Each row is a point. The points of each table are mixes of a few directions, plus a little noise. How many directions does each table use, and how many do they share? Where both have some left over, give the other angles between the two spaces (their principal angles), to ten degrees, smallest first.
(in the rows, 128 means zero)

First (6 x 3):
[[ 82 131 183]
 [162 184 123]
 [158 112  84]
 [ 77 101 170]
 [140  81  85]
 [148 160 124]]
Second (7 x 3):
[[142  76 140]
 [116 173 119]
 [128 128 128]
 [159  10 155]
 [116 176 117]
 [118 165 120]
 [118 167 119]]
Directions: first 2, second 1, shared 0; angles 40

First (6 x 4):
[[134 216 169 154]
 [128 124 127 127]
 [132 185 154 144]
 [122  18  77  96]
 [127 107 118 122]
 [128 118 123 125]]
Second (7 x 4):
[[181 136 135 194]
 [ 84 123 122 137]
 [197 135 138  62]
 [ 70 121 120 119]
 [101 124 125 151]
 [ 76 122 120 170]
 [188 135 137  64]]
Directions: first 1, second 2, shared 0; angles 70

First (6 x 6):
[[ 76 153 137 103 175 128]
 [166 148 171 127 118 126]
 [ 67 128 121 147 127  93]
 [152 162 165  88 169 156]
 [188 105 109 126 107 159]
 [119  72  64 177  71 107]]
Second (6 x 6):
[[249 186 158 150 190 159]
 [ 69 106 111  71 133 149]
 [111 109  87 133 135 134]
 [117 118 119 142 114 115]
 [ 89 108 122 132  97 107]
 [135 140 170 140  99 103]]
Directions: first 3, second 3, shared 2; angles 60

First (7 x 6):
[[ 80   7 165 104  94 126]
 [146 172 115 137 140 129]
 [131 135 126 129 130 128]
 [ 95  44 154 111 105 127]
 [163 216 101 146 152 129]
 [148 178 113 138 142 129]
 [134 143 123 131 132 128]]
Second (8 x 6):
[[179 134 206 157 191 176]
 [190 112  94 160 154 137]
 [ 77 132  96 100  81  98]
 [169 116 101 149 142 132]
 [164 111  66 145 126 117]
 [ 75 144 170 102 110 125]
 [ 77 136 125 101  94 109]
 [ 95 141 169 112 123 132]]
Directions: first 1, second 2, shared 0; angles 70

First (7 x 8):
[[112 225  62 171 192 140 215 152]
 [ 74 114 133  89 140 123 131 105]
 [158 138 125 147 117 131 120 134]
 [129 157 109 133 125 132 126 113]
 [106 103 143 104 127 123 120 120]
 [157  67 170 130 113 121 109 158]
 [161  94 154 121  83 126  72 113]]
Second (10 x 8):
[[138  84 184  55  60 154 189 147]
 [143 142 129 112  95 141 139 119]
 [150 150 115 159 141 131 146 150]
 [108 160  98 151 170 123 142 131]
 [133  97 133 135 109 104   7  74]
 [106 128 121 112 119 120  80  84]
 [135 147 112 151 142 126 123 130]
 [123 144 129 108 121 144 188 143]
 [ 99 110 115 181 223 100 133 172]
 [146 117 144 116 100 135 132 131]]
Directions: first 3, second 4, shared 3

First (8 x 9):
[[150 174 146 147 163 123   7  99 151]
 [ 56 143 148 130  86 140 127 109  77]
 [ 38 138 112 121 106  71 131 128 107]
 [118 112 150 134 153 187 158  78 123]
 [167 120 135 124  78 156 158 171 100]
 [187  99 107 120 146 123 167 159 161]
 [141 131 118 129 151 108 109 128 152]
 [165 104 109 120 142 118 165 153 154]]
Second (10 x 9):
[[148 126 135 134 170 176 111  93 150]
 [142 131 110 113 113 169 138 140 121]
 [ 80  96 121 133 140  18 170 147 148]
 [155 143 125 113 144 130 151  98 122]
 [ 87  78 111 136  85 102 166 206 134]
 [161 150 141 123 114 158 120 115 106]
 [171 174 186 143 135 144  75  71  99]
 [121 176  98 106 119 154  78 116 117]
 [ 70  47 129 160 155  68 163 169 182]
 [146 160 125 116 107 158 106 123 105]]
Directions: first 4, second 5, shared 3; angles 90

First (8 x 11):
[[114 157 157 139 156 126 108 183 125 144 123]
 [146  83 121 160 120 101 190  34 129 125  70]
 [ 87 144 155 158 151 127  99 215 124 135 112]
 [135  75  61 166 115  97 155  54 180 116  87]
 [174  95  90  98 131 150 111  69  94 105 175]
 [108 150 154  90  81 151 132 161 115 121 155]
 [152 128 126  69 101 167 112 116  83 108 193]
 [110 193 161 143 168 104 116 194 175 170 109]]
Second (9 x 11):
[[128 131 111 103 125 152 142 129 110 111 152]
 [100  83 144 192 126  66 121 129 168 120  85]
 [168 161  50 124 184 185  71 141 124 168 133]
 [124 107  77 159 156 130 103 137 143 124 116]
 [ 87  70  83 128 120 132 168 132 117  52 153]
 [129 159 247  89  67  97 174 108 113 142 132]
 [143 164 175  86 104 141 148 119 106 142 146]
 [147 130  33 147 185 169  76 144 134 142 127]
 [126 147 235 125  84  79 150 113 136 153 107]]
Directions: first 5, second 3, shared 1; angles 40, 40

First (11 x 12):
[[113  75 205 190 127 125 156 160 110 126  73 103]
 [107 143 126 184 122 155 169 164 137  95  77 123]
 [176 156 160  85 129 160  92  50 118 133 182 123]
 [132 161 124 112 143 137 108 156 129 117 102 137]
 [155 120 141 120 142 125 126  72 152  66 115  95]
 [153 146  91  74 122 130  88 135 118 182 144 118]
 [118 129 129 124 111 132 136  79 117 157 215 169]
 [135 149 127 134 160 130 117 202 146  72   7  93]
 [110 110  51 122  88 112 149 118 126 195 195 137]
 [ 98 127  73 111 121  95 138 106 140 137 204 181]
 [112  92 179 150 142 105 129 164 116 128  93 129]]
Second (11 x 12):
[[105  86  40  72  98  85  94 110 124 158 164 131]
 [120 121 134 128 110 149 115 107 115 113 120 124]
 [116 172 137 101 161 119  97 192 119 145 126 186]
 [113 102 157 161 129 133 133 150 126  81  53 102]
 [100 117 128 116 117 135  93 143 108 106  91 139]
 [133 111 115 147 177  56 165 210 167 134  84 114]
 [168 180 165 142 132 173 156  80 131 153 196 137]
 [158 143 188 176 115 188 165  67 127 104 136  96]
 [160 141 128 147 166  92 178 155 165 155 148 118]
 [126  94  70  92  60 150 106  20 110 147 201 108]
 [109 140 146 125 144 128 106 175 117 113  89 152]]
Directions: first 6, second 4, shared 3; angles 80

First (9 x 12):
[[103 133 152  93  72 107 121 152  88 164 155  45]
 [112 105  76 135 158 153 158 117 112 120 123 126]
 [101 136 134  89 106 116 110 106 115  70  91 169]
 [233 179  97 109 189 128 119  88 156 174 129  74]
 [ 82 129 118 143 128 146  94  98 123  75 116 178]
 [ 78 109 147 101  83 114 134 145 102  96 112 144]
 [170 108 187 151 118 101 165 188 173 157 129 169]
 [196 190 128 154 178 140  60  72 176 136 137 135]
 [ 77  61 113 176 121 150 188 185 108 160 162 113]]
Second (11 x 12):
[[ 34  62 206 109  70 131 186 225 181  55  77 147]
 [131 104  94 140 103  91 147 123  31 178 169 169]
 [161 169 107 139 164 124 103  86 122 162 164 145]
 [207 138 117 144 149 129 103 105 145 126  97 126]
 [126  98  97 112 119  96 175 129  68 132 124 195]
 [ 94 139 205 146 124 135 122 168 210 110 136 161]
 [150  92 118 123  90 124 128 141  94 115  86  82]
 [139 136 112 104 130 148 111 113 136 106  95  58]
 [119 215  91  99 194 149  90  53 140 154 183  97]
 [112 122 106 161 163 166 135 128 151 137 146 102]
 [135 132 157 133 103 115 110 138 130 133 130 126]]
Directions: first 5, second 6, shared 4; angles 70

First (8 x 14):
[[174  87  87 108 147 139  90 161  98 130 171 123  99 175]
 [106 133 214 154 125 122 155  83 149 173 119 120  91 103]
 [111 153 160 134 129 120 139  83 144 132 147 115 106 103]
 [173 134  80 110 179 100 105 118 105  85 190 146 139 175]
 [118 106  96 113 139 130 113 194  79 112 127 167 201 169]
 [138 145 206 174 104 118 196  56 214 157  33 117  88  73]
 [ 89 171 108 156 100 135 130 162 138 159  74  93 150  95]
 [116  96  72  79 103 163  99 168  98  74 158 143 150 131]]
Second (11 x 14):
[[169 153 121 190 111 140 155 120 172 135 187 139 136 130]
 [132 137 101 145 152 109 107 115 155 159 167 125 103 103]
 [191  73 165 146 104 157 125 122  70  86 157  69 183  89]
 [111 138 152  94 121 144 141 155 109  97  66 155 143 162]
 [105 190 109 167 109 113 156 139 199 164 146 148 111 174]
 [ 87 194 107 162 110  85 121 152 197 186 151  87 113 165]
 [102  62  76  95 161 125 150  39 116 153 140 215  51  91]
 [102 148 148 102 120 128 127 162 119 114  76 125 142 162]
 [ 94  48 129  58 130 136 140  84  56 109  75 155 108 115]
 [146  90 129  94 168 138  98 116  86 106 116 141 123  84]
 [169 176 172 154 121 133  89 204 128 100 127  50 196 134]]
Directions: first 6, second 5, shared 0; angles 30, 50, 60, 70, 90

First (8 x 18):
[[116 109 132 137 134 113 119 129 128 110 143 105 119 151 132 112 128 114]
 [184 157 126 125  90 182 110 126 165 120  95 164 157  98 128 183 133 150]
 [ 95 111 139 123 149 114 100 127 133 106 119 109 125 150 102 104 135 143]
 [173 117 111 121 179 125 149 148 112 104 114 128  29 105 108 138 148 143]
 [126 149 128 116 122 140 133 124 127 152 111 151 149 107 119 137 127 146]
 [ 67 119 127 118 168  79 160 128  82 165 148 113 110 136 120  77 121 121]
 [ 81 155 132 113 121 118 149 116 107 188 126 149 180 113 125 111 114 136]
 [183 108 128 171  61 153 104 126 170  79 168 105 155 164 189 162 119  71]]
Second (9 x 18):
[[121 108 116 126 179  91 165 140  88 132 146 111  53 127 123 101 133 118]
 [123 114 119 126 165 101 155 137  98 131 141 115  74 127 125 109 131 120]
 [119 103 112 125 193  81 175 145  77 134 151 106  33 127 122  93 134 115]
 [127 124 125 128 139 120 137 131 119 129 132 124 111 128 127 122 129 125]
 [132 139 135 129  98 150 106 121 151 125 117 138 171 129 130 144 125 134]
 [136 149 141 130  73 168  88 115 172 123 108 147 209 129 133 158 123 139]
 [139 159 147 131  46 187  68 108 193 121  99 156 249 130 135 172 120 144]
 [124 117 121 126 157 106 150 135 104 130 139 118  85 127 126 112 131 122]
 [131 138 134 129 101 147 109 121 149 126 119 137 167 128 130 142 126 133]]
Directions: first 4, second 1, shared 1

First (9 x 20):
[[143 142 140 125 152 137 118  80 144 103 130 125 140 161 162  88  95 169
   99 118]
 [116 123 121 121 142 121 131 140 114 132 142 144 146 139 130 157 136 137
  130 139]
 [ 80 138 209 171 145 135  63 140 122 149  88  83 116 181 111 122 130 113
  155 118]
 [ 83 101 122 104 146 149 101 174 120 188  80  98 142 173  97 182 114 150
  120 145]
 [140 120 104 102  93 109 162 166  94 112 168 182 137  55 116 157 158 119
  146 127]
 [177 133  84 237 113 113 180  73 163  89 190 148  74  93 158 111 223   8
  178 170]
 [131 157 174 146 141 104 118 100 110  79 170 157 142 127 156 101 135 135
  140 110]
 [118 157 125  67 152  99 123 117 158 165  79  66 131 156 110 115  50 159
   78  96]
 [165  83  71  77  68 183 152 161 128 138 105 148 123  65 112 122 110 165
  107 129]]
Second (10 x 20):
[[138 153 141 122 115 112 129 116 152 121 114 100 105 107 114  88 112 108
  125  99]
 [106 177 138 100 139  65 137 133 145 136 122  93 117 115  93 123 111  88
  129  94]
 [107 123 155 133 111 161 101 151 121 105 127 139 125 121 116 111 146 122
  155 121]
 [ 94 180 122  91 158  60 146 130 146 124 144 108 131 130 103 137 119  91
  128 106]
 [158 106  96 100 111 119 148 139 126 189  88 101 123 112 119 153  89 156
   90 131]
 [139 150 160 157 116 125 118 104 143 102 126 114 105 118 133  80 131 104
  142 107]
 [214 117  78 192 157 156 166   7 162  75 183 167 134 165 233  81 135 157
   91 171]
 [112 116  99  74 104 182 124 153 148 103 112 138 130 107 103  99 116 148
  123 114]
 [116  32 134 194 151 193 101 170  35 163 159 211 184 188 177 247 195 195
  151 220]
 [ 95 130 157 115 120 106 112 179 104 164 106 110 128 117  90 163 129 117
  145 115]]
Directions: first 6, second 5, shared 4; angles 70

First (9 x 20):
[[117  43 130 117  58 167  22 157 159 108 146  90 118 108 128 141  99 152
   78 111]
 [155 128 116 147 125 129 146 129  76 175 111 173 126  86 171  94 215 109
  162 113]
 [130 169 146 116 141 142 147 110 135 113 151 108 120 153 104 160 100 127
  119 135]
 [143 125 124 143 124 127 137 131 105 150 113 159 146 116 163 108 166 118
  153 113]
 [ 90 136 130 121 164  79 151 128 186  85 110 113 164 188  98 132  36 143
  127 150]
 [105  93 100 119 129 108 109 141 139 128 127 111  80  95  94 114 132 138
   95 149]
 [113 106 106 127 135 105 127 138 132 133 117 126 106 108 113 109 136 132
  117 143]
 [137 167 129 121 146 136 156 111 108 136 144 121  93 117 104 140 148 121
  124 140]
 [165 186 170 140 130 159 156 106 113 128 132 154 197 179 176 152 121 113
  176  98]]
Second (9 x 20):
[[105   7 103 122  56 172  72 185 115 134 116  94 136 149 146 122  81 166
  101 157]
 [121 176 161 108 165 116 127 116 151 123 125 138 124 155 100 123 133 124
  145 105]
 [133  97 137 117  97 168  94 151 102 153 125 132 122 133 141 118 153 136
  137 116]
 [171 156  85 194 115 107 202  80 120  88 167 114 167  71 178 185  95 101
  103 163]
 [125 174 156 119 160 109 132 112 156 115 125 140 144 155 113 128 119 121
  145 105]
 [144 160 157 123 120 154 108 105 145 108 160 114 129 131 120 165 117 123
  115 105]
 [103 108 101 103 153 109 135 150 101 169 107 133  50  98  81  79 188 136
  123 151]
 [129 119 117 152 130  88 119 121 162 104 120 141 161 105 149 124 116 119
  125 115]
 [122 154 136 114 158 127 164 133 102 156 108 147 120 158 117 106 149 128
  161 135]]
Directions: first 4, second 6, shared 4

First (8 x 24):
[[103 135 151 164  97 136 121 108 123 118 145 145 153 109 134 139 140 130
  114 132 123 138 149 139]
 [184 162  78 131 103 126 120 174  80 100 102 199 120 121  93 143 120  94
  110  91 135 187 159 176]
 [176  49 166 111 165  95 139  80 152 132 132 135 108 152 133 118 141 166
   96 137 116  77  66  79]
 [136 137 123  81 135  76 128 147 156 155 102  80 142 121 109 123 122  92
  151 105 120 118 105 160]
 [ 91  88 178 117 119  65 124  84 174 175 149  41 195 108 114 125 187 128
  131 124  81  85 124 164]
 [121 151 157 142 123 142 141 123 119 111 142 163 129 130 150 123 101 140
  119 126 160 124 107 123]
 [101 174  70 140 115 183 106 168 127 108  90 133  81 115 144 144  80  91
  164 152 142 175 165  91]
 [111 128 101 138 167 201 146 140  93 125 162 127  96 169 147 109 133 183
  140 157 148 119 150  92]]
Second (8 x 24):
[[ 69 173 135 115 144 133 118  75 196 161 156 139  69 139 127 138 130 148
  118 115 140 109 125 167]
 [172 112  93 136 121 106 115 136 137 122  85 123 120 112 102 146 142 124
  121 125 102 142 136 125]
 [143 147  98 146 122  82 122 129 169 124 104 122  90 106  92 151 153 170
  132 136 118 148 120 133]
 [188  51 145 107 109 131 143 186   7  77 165 146 179 151 149 120 131  48
  163 137 115 177 138  81]
 [190  89 124 136 131 192 129 125  85 129  81 101 197 134 168 132  97  61
  113  99 104  85 150 121]
 [124 146 121 149 116  73 139 161 135 106 130 125 115 105  96 126 151 193
  148 159 142 164 106 111]
 [114 152 150 137 137 166 143 100 137 138 145 111 137 139 163 134 112 128
  134 114 141  92 123 143]
 [ 25 154 159  97 145 143 115 112 159 166 158 157 118 138 127  78 108 152
   95 139 163 108 124 143]]
Directions: first 6, second 5, shared 1; angles 70, 90, 90, 90

First (10 x 32):
[[136 116  94 156 124 132 137 124 145 128 144 165 128 155 146 129  98 120
  101 153 115 147 113 123 164 127 113 170 132 116 130 152]
 [144 143  99 249 131 138 152 124 123 131  88 125 167 122  63 166 125 106
   55 203  87 153 181 139 195 137 120 192 149 120 148 168]
 [111 123 128 188 120 137 161 167 159 138 130 131 133 109 123 123 135 131
  123 161 170 135 153 129 113 110 121 114 156 186 124 132]
 [122 115 135  55 126 121 109 120 135 120 160 138 106 136 173 106 120 145
  164  90 144 118  80 117  98 119 133 101 113 124 115 119]
 [125 116 122 118 116 122 155 156 128 143 155 132  93 147 153 111 127 111
  173 110 158 136 127 127 125 132  88 115 123 131 134 105]
 [142 174 189  34 163 124  42  58  72 108  56  79 171  84  81 161 168 162
  107  73  70  74 142 141  82 144 217  94 105  93 105  95]
 [140 128 110 161 126 119 148 121 112 124 130 117 130 140 108 137 120 110
  120 156 103 147 129 131 175 144 101 170 124  93 153 156]
 [127 121 112 130 126 133 138 148 138 148 135 161 112 152 153 124 118 116
  138 114 141 134 143 128 125 132 113 123 129 138 117  95]
 [117 138 166 109 128 126 120 125 120 115 117  82 137  89 109 121 152 147
  147 123 146 109 124 132  91 120 148  93 130 147 131 135]
 [118 114 127  78 121 125 122 132 143 127 162 150 106 142 176 105 114 140
  156 102 148 126  89 117 108 119 123 111 117 132 117 122]]
Second (8 x 32):
[[129 137 153 145 133 128 143 128 143 143 135 131 128 140 137 126 131 141
  139 135 106 134 124 111 116 133 134 110 129 131 122 121]
 [122 130 215 162 126 125 155 128 156 181 119 128 132 133 163 122 132 160
  164 172  67 165 116  73  80 166 120  98 154 131 131 137]
 [120 162 128 148 154 128 132 130 145 119 163 120 103 153 116 116 115 135
  136  94 136 115 115 132 162  80 144  95 111 129  88 100]
 [111 150 139 125 135 134 127 133 125 125 129 124  99 111 114 111  94 127
  149 129 142 131 113 119 149 112 105 129 144 126 118 141]
 [ 99 133 131 134 139 116  91 134 128 116 137 103  87 116 125 118 101 126
  139 109 152 133 112 130 166  88 105 107 129 123 110 130]
 [157 113  78 150 140 113 125 119 143 111 164 127 162 189 141 152 192 127
   79  73 122  96 153 169 134  98 196  98  64 134 104  68]
 [135  83  61  87 106 121  84 126  92  92 102 126 145  98 120 150 142  95
   86 118 173 117 153 173 135 136 119 177 119 124 164 146]
 [149 117 119  74  93 162 168 128  94 136  75 167 167  82 108 130 116 109
  130 191 131 135 141 123  83 212 104 211 174 130 184 179]]
Directions: first 5, second 4, shared 0; angles 60, 70, 80, 80

First (8 x 32):
[[107 126 141 167 170 103 117 127 123 156 136  83  84 117  92 152 150 150
  173 175 101 158 130 163 132 152 120 145 132 157 151 149]
 [141 154 132 122  81 162 161 104 156 102 127 197 177 142 156  91 132 120
   78 171  89  65  37 127 155 136 118  62 175 109 141 125]
 [125 133 130 142 135 122 135 128 135 128 129 137 132 134 134 116 136 130
  117 135 118 112 100 139 145 139 123 110 139 142 135 123]
 [197   7 150  87 114 130 107 200  82 118  99 111  50 126 104 179 108  35
  111 110 186 119 154  81  56  77 100 175   8  16  30  96]
 [108 159 116 119 126 137 114 104 122 140 138 107 142 115 115 144 118 155
  167 121 131 172 187 121 113 128 148 151 145 139 150 154]
 [130 147 128 128 111 141 146 118 145 114 127 164 158 139 149 101 130 128
  100 136 114  97  83 131 149 134 126  93 154 133 138 120]
 [109 148 116 141 149 109 129 126 134 131 132 123 143 132 144 109 129 149
  125  88 139 137 143 137 147 137 141 129 137 172 141 121]
 [108 151 114 121 139 122 115 117 122 137 135 104 141 119 129 135 118 153
  155  90 147 168 190 122 120 126 150 153 133 152 141 137]]
Second (8 x 32):
[[125 160 121  99 124 139 133 123 157 129 110 155 170 162 160 112 135 116
   93  78 146 120 124  99 135 140 125 116 142 132 118 124]
 [155 101 110 125  87 143 146 132 110  88 143 166 155  99 148  89  87 127
  106 125 138  82 120 129 133  86 143 103 129 108 124  92]
 [136 150 108 135 126 142 135 137 106  90 159 119 135 119 147 157 116 145
  105  94 148 117 120 115 147  92 150 106 133 129  98 116]
 [106 137 120  58  92  90  97 167 147 154  96 126  99 145 133 138 168 115
  155  98 124 181 151 146 149 162 111 157  89 161 126 130]
 [132  97 150 157  81 133 151 107 100 105 151 145 116  95 105 118 110 134
  135 218  80  97  87 166 133 119 141 109 125 102 169 142]
 [165 130 124 115 160 171 116 131 171 160  95 139 125 147 109 134 153  98
  133 178 115 107  84  88  96 141  63 112 177  90  82 120]
 [142 101 137 142 196 134 106 125 161 191  89 106 104 136  89 122 146 109
  169 172 122 140 142 112  76 157  73 158 153 114 117 132]
 [ 62 149 150 194 157  74 142 102  73 108 179  67 121 120 134 157 110 179
  128  60 150 178 195 165 154 127 215 162  77 187 192 171]]
Directions: first 4, second 6, shared 2; angles 50, 90
